Every row gives one point. Each copy is the shape, with its points in the same order, turned, moved and blurred by noise. Say if it was mirrored as well.

Shape (5 x 2):
[[ 0.6  1.3]
 [-5.3 -1.1]
 [-3.8 -6.0]
 [ 2.5 -2.6]
 [ 0.1  4.0]]
Copy 1 (5 x 2):
[[-0.2 -1.9]
 [-1.0  4.7]
 [ 4.4  5.3]
 [ 3.9 -1.7]
 [-2.7 -2.3]]
Copy 1 is: mirrored
Copy 2 (5 x 2):
[[ 0.5 -1.4]
 [-3.8  3.3]
 [ 0.1  6.9]
 [ 4.5  0.0]
 [-2.3 -3.7]]
Copy 2 is: mirrored

Shape (7 x 3):
[[-3.0 -0.4  5.5]
 [ 5.2 -0.4 -3.5]
 [-5.5 -0.4  3.1]
 [ 0.3 -3.6  2.7]
 [ 6.7  2.8 -2.3]
 [ 1.4  3.0 -2.7]
 [ 2.4  2.3 -0.5]]
Copy 1 (7 x 3):
[[-4.2  2.7  2.8]
 [ 3.3 -5.8 -1.4]
 [-1.1  5.3  2.2]
 [-0.8 -1.2  4.3]
 [ 1.1 -6.7 -4.3]
 [ 2.4 -1.1 -3.6]
 [ 0.3 -2.1 -2.1]]
Copy 1 is: mirrored
Copy 2 (7 x 3):
[[-0.9 -3.5  6.0]
 [ 0.6  3.3 -5.3]
 [-2.6  0.0  6.9]
 [-3.5 -2.5  0.9]
 [ 3.5  3.6 -4.0]
 [ 2.6  3.9 -0.6]
 [ 2.5  2.1 -0.6]]
Copy 2 is: only turned

Shape (8 x 4):
[[ 4.3  3.2 -0.6 -2.9]
 [-3.3  4.2 -2.7  3.5]
 [ 4.2 -3.6 -2.1  4.3]
 [ 2.5  3.9 -1.9 -2.9]
 [-3.7  4.3  6.6 -1.0]
 [ 0.0 -1.7 -1.1 -2.5]
 [ 1.2 -4.7  4.9 -0.2]
 [ 1.1 -0.4  2.1 -3.0]]
Copy 1 (8 x 4):
[[ 2.0  2.4 -1.4 -4.0]
 [-2.5  8.0 -0.3  3.4]
 [ 2.9 -1.6 -4.1  4.1]
 [-0.7  3.7 -2.1 -4.3]
 [ 0.9  4.6  8.7 -0.6]
 [-3.2 -0.6  0.2 -0.7]
 [ 2.1 -3.1  4.2  1.4]
 [ 0.5 -0.8  2.7 -1.1]]
Copy 1 is: only turned
Copy 2 (8 x 4):
[[ 3.4 -1.6  5.0  0.7]
 [ 1.0  7.7  1.4 -2.0]
 [ 1.2 -0.3 -4.8  2.1]
 [ 3.6 -0.1  5.1 -1.0]
 [-5.5  4.2  8.1  1.0]
 [-1.1 -1.3  1.3 -2.9]
 [-5.7 -2.9  0.2  2.3]
 [-1.9 -1.8  3.7 -0.1]]
Copy 2 is: only turned
Copy 3 (8 x 4):
[[ 3.6  1.7  4.3 -1.8]
 [ 0.5 -4.5 -1.6 -4.5]
 [ 4.8  1.1 -4.1  3.2]
 [ 3.3  1.4  4.0 -3.3]
 [-2.7 -6.7  5.9 -0.1]
 [-1.3  2.5  1.1 -0.5]
 [-1.3  0.7  1.6  6.8]
 [-0.2  1.2  3.9  1.4]]
Copy 3 is: mirrored
Copy 4 (8 x 4):
[[-2.4  3.1  4.5 -0.3]
 [ 0.5  2.0 -5.1 -0.3]
 [ 4.3 -1.2  1.8  6.3]
 [-2.2  3.1  2.7 -1.4]
 [-9.1  0.5 -3.5  1.8]
 [-1.8 -2.8  2.7  0.6]
 [-4.4 -4.0  2.8  5.9]
 [-4.5 -1.3  2.4  2.2]]
Copy 4 is: only turned

Shape (12 x 6):
[[ 0.6  4.5  2.6  1.8  8.2 -1.4]
 [ 0.2  3.1 -4.2  1.5  5.4 -0.4]
 [ 0.7  0.8  1.3  1.1  3.3  4.7]
 [-5.0  2.7  0.9  2.4 -1.5  1.6]
 [-5.6 -3.2  2.1  0.8 -4.6  0.6]
 [-3.0  0.6  0.5 -2.4 -7.2 -3.3]
 [ 0.4 -1.7  0.2 -2.7  2.0  4.7]
 [ 4.7  2.5 -1.6  2.0  4.0  3.5]
 [-8.6  0.0  0.3 -1.3 -3.8  2.0]
 [-3.3 -5.3 -5.4 -0.6  1.1 -0.5]
 [-2.6 -3.1 -4.7  4.5  3.5  1.1]
 [ 0.5  2.6  1.6  0.7  2.6 -0.1]]
Copy 1 (12 x 6):
[[-1.3 -2.3  0.4 -4.7  7.4  3.6]
 [-3.0 -0.7  2.5  0.0  4.6  0.3]
 [ 0.4  1.5  3.8 -3.5  1.0  4.0]
 [ 0.3  3.6  1.7 -6.4 -0.5 -3.6]
 [ 0.7  2.1  0.8 -6.2 -6.6 -3.5]
 [ 5.4  0.8 -2.8 -2.9 -3.9 -7.1]
 [ 0.0  2.7  1.0 -0.9 -2.1  4.3]
 [ 1.1 -0.3  5.1  1.2  4.2  3.6]
 [-1.2  6.0 -1.2 -6.3 -4.6 -4.6]
 [-4.7 -0.7  1.0 -0.1 -5.5 -2.3]
 [-6.1 -0.6  5.7 -2.2 -1.9 -0.5]
 [ 1.8 -1.0  1.0 -3.6  2.5  1.6]]
Copy 1 is: only turned
Copy 2 (12 x 6):
[[-9.1 -0.2 -4.2 -3.8 -2.8 -0.7]
 [-3.9  5.2 -2.7 -1.8 -2.2  0.8]
 [-2.0  0.4 -4.6 -4.0  2.8 -0.6]
 [-1.0 -1.4  2.9 -3.4  1.1  3.9]
 [ 1.6 -3.8  3.1  1.1  2.8  4.6]
 [ 3.7 -3.4  0.5  2.9 -2.0  7.7]
 [-1.0  1.0 -4.7 -1.3  5.0  2.3]
 [-0.8  3.0 -6.4 -5.1 -0.2 -1.1]
 [-0.2 -1.7  4.8 -0.3  4.7  7.4]
 [-0.6  3.7  1.0  5.3  2.2  0.6]
 [-1.1  4.9  2.2  1.2  2.0 -3.1]
 [-2.8 -1.0 -3.3 -2.4 -1.1  2.1]]
Copy 2 is: only turned
Copy 3 (12 x 6):
[[-0.3 -1.7 -7.7 -4.2 -3.8 -0.8]
 [-1.5 -1.8 -4.5  0.4 -3.6  3.8]
 [-3.4  1.7 -0.4 -4.5 -3.8  0.3]
 [-4.0  0.2  0.7  2.4 -2.7 -4.1]
 [-4.3 -1.6  6.0  0.9  1.9 -5.1]
 [ 0.5  0.8  4.0  4.0  4.7 -4.5]
 [-4.4  3.0  1.5 -4.4  0.7  1.6]
 [ 1.3  1.6 -1.7 -3.7 -5.4  3.7]
 [-7.6  0.3  3.1  3.7  1.9 -4.2]
 [-4.6 -4.8  3.2  0.7  2.5  4.6]
 [-4.8 -5.5  1.9 -0.1 -3.8  3.4]
 [-0.2  0.0 -2.5 -2.1 -1.9 -1.2]]
Copy 3 is: mirrored
Copy 4 (12 x 6):
[[-1.9  5.6  4.3 -2.8 -5.3 -2.8]
 [ 1.4  3.9  3.9  1.7 -0.4 -3.7]
 [-0.2 -2.4  4.9 -2.5 -2.3 -2.0]
 [-6.2 -1.6  3.3  2.5 -0.8 -0.5]
 [-5.5 -5.9 -1.5  3.4 -1.2  2.4]
 [-5.4 -1.3 -2.2  2.7  3.0  6.1]
 [ 1.0 -4.2  1.1 -3.3  0.3 -1.9]
 [ 3.0  0.5  7.1 -2.0 -0.7 -0.9]
 [-7.8 -5.2 -1.4  3.1  1.5 -1.1]
 [ 2.1 -2.5 -3.1  5.2 -0.2 -2.5]
 [ 2.2 -1.7  2.1  5.6 -3.5 -3.5]
 [-1.8  1.8  3.9 -1.2 -2.5  0.2]]
Copy 4 is: only turned
